Each row of a before or after table is a point. One or more steps were done to the points. Then noise was added and the rows were shuffled. The steps act on columns, c1 being the first. Name the steps. A step turns or swaps two columns, mirrors them in a line or flattens them onto one, adds a multiple of one to another, or multiplies or shifts one. Angles are multiples of 10 degrees, from the lower column toward the higher: turns from -170 to 170, lines from 10 to 170 but not 90. Use the fewest steps. Two steps may share a column if one is a turn and the other turns, adds or multiplies; they go together, in the order done. Otherwise the lowest column goes first.

Before, 12 rows:
[[ 60  39]
 [ 41  23]
 [-31  39]
 [-31  11]
 [ 28  20]
 [  8 -15]
 [ 47   6]
 [-18   8]
 [ 13   9]
 [ 16 -35]
 [-12  38]
 [ 23  37]]
After, 12 rows:
[[-32   5]
 [ 11 -13]
 [ 17  40]
 [ 52  49]
 [-37  33]
 [ 24  24]
 [ 23 -32]
 [ 12  10]
 [-18  35]
 [-19   4]
 [ 45  14]
 [ 36  30]]
Steps: turn c1 and c2 by 10 degrees

Before, 8 rows:
[[-30  14  -4  39 -12 -24]
 [ -8   9  -7 -12 -16  -1]
 [ 34   9 -10  13  10 -38]
 [ 32 -31  -9 -12   8  -6]
 [  1  26   1  23  -2 -18]
 [ 36 -10 -29  21 -48 -42]
 [ 12   9  15  24 -44  -8]
 [-25   1 -24  -1  -2  60]]
After (8 x 6):
[[ -7  18  -7 -13  -1 -10]
 [-31  18  -4  38  -5   4]
 [ 37  36 -28  20  32 -26]
 [  2  16   0  23 -22  -3]
 [ 33  -5 -10  12 -11 -29]
 [ 12  41  15  24  16   9]
 [ 32 -24  -9 -13  24 -15]
 [-25   2 -25   0  -1  58]]
Steps: mirror c2 and c5 in the line at 150 degrees; add 0.7 times c4 to c6

Before (14 x 9):
[[ 31 -19  53  26  -1 -14 -15  20  13]
 [ 54   4 -20  17   2 -15  -9 -38   4]
 [-10   6 -10  28 -33  44 -14 -12  23]
 [  0  -4  28  28  -6  22  32  25  10]
 [ 24 -13 -22  19  10 -12 -12  22 -12]
 [ 16   7 -24   4 -12  -8 -11   8  19]
 [ 19   6   1 -10   2  17  10  20  -9]
 [ -8 -19   0  20   6  18 -26  -3  25]
 [ -3  -4  19  31   2  26  22  17 -60]
 [-10 -31  -5  26  16  -5  -4  17  25]
 [ -4 -18 -21 -15   0 -12 -10   8   7]
 [ -9  12  14  19  12  21 -19  10  20]
 [ 13   3 -24 -23  -1  -8 -13  19 -18]
 [ 58 -22 -19  10  18   0 -21   1   6]]
After (14 x 9):
[[-38  -1  20  18  11 -10  -9  54   3]
 [  8 -23  21 -15   7  -9 -10  -4   7]
 [ 10   2 -14  19  -5  23 -19  -9  20]
 [ 17 -33   5  26  15   6  -4 -10  25]
 [  8   2  24   4  -5 -14 -11  16  19]
 [ 22 -19  22  19  15  -2 -12  25 -12]
 [ 20 -27 -53  26   7 -12 -14  31  13]
 [ 17   7 -19  31 -15  21  23  -3 -60]
 [  1 -32  19  10  14  12 -21  58   6]
 [ 20  12  -1 -10  -9  14   9  19  -9]
 [ 19  -3  24 -23   4  -7 -13  12 -18]
 [ -3 -33   0  19  -8  18 -25  -8  25]
 [ 25  12 -28  28 -19  13  32   0  10]
 [-11  -1  10  28 -54  12 -14 -11  23]]
Steps: swap c1 and c8; add 0.5 times c7 to c2; multiply c3 by -1; turn c5 and c6 by 40 degrees

Before (13 x 14):
[[-31 -32  -3   7 -41  -6  -4  15  19 -59 -22   4 -18  23]
 [-15 -45 -17 -32 -11  20  22 -10  13 -27 -17  14  -3  11]
 [  1  -7 -24  27   7  24 -13 -29  41 -51 -21   5  27  19]
 [ 33  15  -8  14 -39 -17  -5  12 -55   3  -5 -36  24  26]
 [ 10   2   5 -11 -16 -50 -18  12 -11  12  -7  -8  13  -2]
 [-41 -26 -30   0 -28  11  24  28  17 -54 -22   4   1 -30]
 [ 46   7  38  13 -44 -10   3   5 -15 -20  12 -34  22 -14]
 [ 11  -6 -13  29 -48 -51  11 -17  -9   3  21 -10   7  10]
 [ 14  15  33  19 -50 -34   3  11 -35  31  10   2  50  16]
 [-32 -52   0   9 -24  16 -15  19 -24   0 -11 -15 -13 -17]
 [ 10  25  38  -4  20  36  28  38  20 -12  50 -53  22   9]
 [  0 -12   3  30   6 -14   7  -5 -25 -48  -9  21   5   7]
 [-51 -33 -23 -23 -29  19 -20   2  -7 -57   9  12  -6 -13]]
After (13 x 14):
[[-16 -45   4 -33 -17  19  22 -17   0 -28 -16  16  -3 -20]
 [  2  -7 -38  27 -12  24 -14 -50  -5 -51 -22   6  28 -13]
 [ 11   1 -13 -11  -8 -50 -19  15   4  11  -6  -7  12  10]
 [ 11  -5  -5  31 -61 -49  11   0 -20   3  20  -9   8 -11]
 [ 12  23  30  -3  46  36  28   2  43 -12  51 -53  23  29]
 [-49 -33 -16 -22 -28  19 -22   8   0 -59  10  11  -6 -19]
 [ 14  15  -1  19 -41 -34   3  36  -8  29  10   2  50  36]
 [-32 -32 -26   8 -30  -7  -2 -10  21 -59 -23   3 -18   6]
 [-41 -27  41  -1  -9  12  25   0  33 -53 -21   3  -1 -47]
 [-32 -50   1   9 -11  15 -17  30   5   1 -12 -14 -13   0]
 [ 47   6  28  13 -41 -10   4  17  -2 -19  13 -34  23  30]
 [ 34  16 -32  15 -31 -15  -5  55 -17   2  -4 -36  23   2]
 [  1 -12   0  30   2 -15   6  18 -17 -49  -7  20   6   1]]
Steps: add -1 times c7 to c14; turn c3 and c14 by 70 degrees; add 0.7 times c8 to c5; turn c8 and c9 by 60 degrees

Before:
[[-22 -36  39  22 -28  25   7  -8  19  11  18  16  32  28 -12  11  39  22
  -36 -14]
 [ 44   7 -12   1  23  16  30  -1 -40  -2  14  20  17  -1   7  -5  -6 -11
   -7 -27]
 [ -7   3  14  -3 -16  21  -2   5  27   0 -15  14 -18  -5 -17  21  16   0
   19  32]
 [-21   3 -13  19   3 -12  -1  -5  -4 -26   5 -12  -4 -24  14  13 -37 -24
   -2 -17]
 [-13  18  23   5  11 -19  -6  -7 -16 -23   4  -3  10  -3 -19 -23  -2  -5
    0   3]
 [-18  11   8   2  -9   7  20  12 -19   8 -12  23  -2   0  26 -22  -6  25
   -4   1]
 [-18 -21 -20  16 -28  19  -9  -8  -4  10  12  -1 -14 -31  -1  34  12  18
  -10  18]
 [ -2  -5 -11 -10 -35  10  -6 -23   5  33  21   8  60  40  -2   8  31 -14
   17   6]
 [ -5  29  34  43  -3  30  -2  15  -7   5 -32  13 -14 -25   3 -36  18 -18
   23   9]]
After (9 x 20):
[[-22  11 -13 -11   3 -11  -1 -39  -2 -27   5  -4  -2   0  12  11 -10 -24
   -2 -18]
 [-18 -24   7  11  -8   7  19 -10 -18   8 -12  -6  -2   0  26 -23   1  26
   -6   0]
 [ -5 -15  14   4 -14  21  -3  13  26   1 -14   0 -19  -2 -16  19  11   0
   19  33]
 [-25 -10  39 -15 -28  24   6  19  20  12  19  36  31   0 -12  11  40  22
  -37 -14]
 [ -4  -7 -13 -19 -36  10  -6  35   4  34  22   6  60   1  -1   9  10 -14
   15   6]
 [ 44 -21 -14  -2  22  17  29  -7 -39  -1  15  -3  18   1   9  -4  -3 -11
   -6 -28]
 [-18   6 -19 -13 -29  19 -10   1  -4  11  14  18 -13   0  -1  34  18  17
   -9  17]
 [-13   1  21  -9  11 -19  -7  -2 -18 -24   5 -19   9   2 -21 -22   0  -4
   -1   1]
 [ -4 -17  34   0  -3  30  -2 -15  -7   6 -34 -26 -14  -1   2 -34  44 -18
   20  11]]
Steps: mirror c2 and c12 in the line at 130 degrees; turn c4 and c8 by -110 degrees; turn c8 and c17 by -50 degrees; multiply c14 by 0

Before, 14 rows:
[[  8   6  -4  26 -14 -16   5  12  54  -5  -3   5   0  10  -2  12  -2   7
   21 -10 -15  -8   2   7   2 -10 -14   0  -8   9  32  19  -6  -5  -5 -35
   13   5 -13  17  11  19 -13 -10   2  -4 -25  -5]
 [ -9  -5  -3 -28  -4  -2  20  13  21  25  -5 -18  -3  18  10 -12   8 -15
  -13  -2   1  24  -6  -8  21  -4   6 -33  -3  35 -26 -31   6   3   9  26
    0 -26  -6  -6  -5  -1   9  10  30  15  -3   4]
 [ 32   9 -12   3 -16  -3 -20 -23  -6 -13  -6   9  10   1  -1   3  -1   1
  -20   4  11  12 -33 -12   6  50 -17  10 -12  -2  11   6 -24   9 -10   0
  -31  -5 -22   2  -7 -16   1  12  17  -5  19  -4]
 [  1  27  15  17  -9 -15   5  28  49 -14   8 -11  -8  10  10   3  -5  -4
   22  -6 -27   1  17 -10  -2  -4  -7   4  -5  -2  22   7  -6   5 -23 -20
    7  16 -15   7  -4   2  12 -22 -22   7   2  15]
 [ -9  -8  -8 -29   4  -2   1  -1 -14  12   0 -15  29  10   4   1  -1   1
  -16   0   5  12  11   3   7  -9   9  -2  -9  27 -37 -20  -6  -5  10  31
   -4 -14 -14  -7 -14  22   2  36   9   9   8   5]
 [ 41  11 -10 -12 -34  -5 -24   1   0 -15  10  16   7   7  -3  23  -9  -5
  -22  -3   4   9 -34   9  30  29   1  -5   4 -19  -1   4 -15  -6  -1   7
   -7 -11 -31   9 -21  -4  -6 -19  14 -13  26  -8]
 [ -2   2  14 -17  -1  -7  12   1  11  17  -6 -14  21  -4   7  13  18 -12
   -8   0  -3   2  -6  -8  23  -5  17 -28  -4  17 -17 -13   7   9  20  42
  -17 -29  -9  -9 -24   7   8  60   9  17  -3 -10]
 [  2  22   3  22   1 -26  -4  23  46   4   3  -1 -20 -11   4   7 -16  -4
   20  -9 -17 -16   8   2   1  19 -21 -13  -7   5   9 -19 -10 -16 -12 -19
   10   2 -31  29   8   1 -13   0 -12 -11   1   8]
 [  7   8 -12  17   6 -17  15  28  48  -4   8 -14 -12 -12  20  12 -11 -17
   -4  -2  -3  -9  -6  28  10  12   2   5  -2   2   9  -2  -7  -7 -23 -38
   -4 -14  -5  21  -2   8   1  -4 -13   7  -7  13]
 [ 27  20 -29  -2 -28  -4 -28   5  -1 -20 -17  -7   0  15   4   3 -10  -9
  -32  14   9   6 -39   0  14  50  17   5 -24 -21  15  16   0 -12   5   4
    0  -3 -39   5  -9 -19  -7   5   4 -27  -4 -10]
 [  2  32  17  28 -20  -6  -4  28  51  12  -8 -14  -1  -4  11   4 -19   0
    6  -2  -3   5   5   5   9 -13  -6   3 -13  14   0  -2 -18  11  -5 -11
  -12  14 -30  27  10  12  -8 -16  -5  19 -10  -3]
 [ 13  -7   9 -15 -14   2  23  30   5   4  -3  -1  10   8  14  -6  -2 -14
   -8   5   5 -11   0  -6   7   2  25 -20   0  28 -38 -38  16  -5  29  12
   -3 -15   0 -14   6  -1   1  40  17  24   5   9]
 [-24   4   7 -13  -8   5  10  18  -7  13  -9   4   8  12   0 -12  30  -3
  -18  -5   8  -2  -9  20   4  -3  10 -26 -15  22 -23 -21  14   2  16  44
   -5 -18  -8  -3  -5   2   1  24  15  38  19   3]
 [ 31  12 -20 -20 -39  -2 -12  -3   7 -18   1 -16  15 -16 -15   0   3 -11
  -16  17   9   8 -21   8   1  28 -14   3   0 -23  11  13 -13   8  -5   4
   -3 -16 -44   5   8 -11  -2   6  15 -14  17 -12]]
After:
[[ -2   2  14  -3  42  -7  12   1  11  18  -6 -13  21  16   6  13  18 -13
   -7  -1  -4   1  -4  -8  23  -5  17 -29  -6  17 -17 -13   7   9  20  41
  -17 -29  -9  -9 -24   7   9  46   9  18  -4  -9]
 [-23   4   7  -9  13   5  10  17  -7  13  -9   4   8  32   0 -12  30  -4
  -18  -5   8  -2 -16  20   3  -3  11 -26  -8  23 -24 -20  15   1  16  44
   -5 -18  -8  -4  -4   3   1  24  15  39  19   3]
 [  2  21   3  20  -6 -26  -4  23  47   4   3   0 -21   8   5   8 -16  -3
   20 -10 -16 -16  -7   2   1  19 -20 -12   8   5  10 -18 -11 -17 -12 -19
   10   1 -32  29   8   1 -12   0 -12 -11   2   8]
 [ 32   9 -12   0  -5  -2 -19 -23  -6 -14  -5   9   9  21  -1   3  -1   1
  -21   5  12  12 -12 -12   6  51 -17  10 -33  -3  11   6 -24   9 -11   1
  -32  -4 -22   2  -7 -16   1  20  17  -4  19  -3]
 [  2  32  17  18 -34  -6  -4  28  51  12  -8 -13  -1  16  11   4 -19   1
    5  -1  -3   6 -13   5   9 -14  -6   3   5  15   0  -2 -17  10  -5 -12
  -11  14 -30  27  11  11  -8   1  -4  19 -10  -3]
 [ 13  -7   9 -10  19   2  24  30   5   4  -3  -1  10  28  13  -6  -2 -14
   -8   5   4 -11   0  -7   8   2  26 -20   0  28 -38 -38  16  -5  28  13
   -3 -15   0 -14   5  -2   1  39  17  25   5  10]
 [ -9  -5  -3 -25  13  -3  20  13  21  24  -5 -18  -2  38  10 -12   8 -15
  -13  -3   0  25  -4  -9  21  -4   6 -34  -6  35 -25 -32   6   3   8  26
    1 -26  -6  -6  -4  -1   9  11  31  14  -2   4]
 [  8   6  -4  18 -24 -16   6  11  55  -5  -3   5   1  30  -2  12  -2   7
   20 -10 -15  -7  -9   7   2 -10 -13   1   2   8  33  19  -6  -6  -5 -34
   13   5 -13  16  12  20 -13   1   2  -4 -25  -4]
 [  7   8 -12  16  -5 -17  16  28  48  -3   8 -15 -11   8  20  13 -11 -18
   -3  -2  -3  -9  -2  28  11  11   3   5  -5   2   9  -3  -7  -6 -24 -38
   -5 -14  -4  21  -2   9   1  -7 -14   7  -6  12]
 [ 26  21 -29  -8 -16  -4 -28   6   0 -20 -17  -6   0  35   4   3 -10  -9
  -33  14   8   6 -24   0  13  50  17   5 -39 -21  15  16   1 -12   5   4
    0  -4 -40   5 -10 -19  -7  22   4 -27  -5 -10]
 [  0  27  15   9 -25 -15   5  28  48 -14   9 -10  -8  30  10   3  -5  -3
   23  -6 -27   1  -5 -11  -2  -4  -7   4  17  -3  22   7  -6   6 -23 -20
    7  15 -15   7  -4   2  12 -11 -22   7   2  16]
 [ 32  12 -20 -28 -18  -2 -13  -3   7 -18   1 -16  15   4 -15   0   3 -12
  -15  16   9   9   0   9   1  28 -15   3 -21 -24  11  13 -13   7  -5   3
   -3 -16 -44   4   8 -11  -2  30  15 -14  17 -12]
 [ -9  -9  -7 -19  35  -2   1  -1 -14  11   0 -15  29  30   4   1  -1   0
  -17   0   5  12  -9   3   6 -10   8  -2  12  27 -37 -21  -6  -4  10  31
   -3 -14 -14  -8 -15  23   2  25   8   9   8   4]
 [ 41  12 -10 -25 -33  -4 -23   1   0 -15  10  16   7  27  -4  23  -9  -5
  -22  -3   4   9   4   9  30  29   1  -5 -35 -19  -1   4 -15  -5  -1   7
   -7 -12 -30   9 -21  -4  -5   8  13 -12  26  -8]]
Steps: turn c5 and c44 by -40 degrees; turn c4 and c5 by -20 degrees; shift c14 by 20; swap c23 and c29
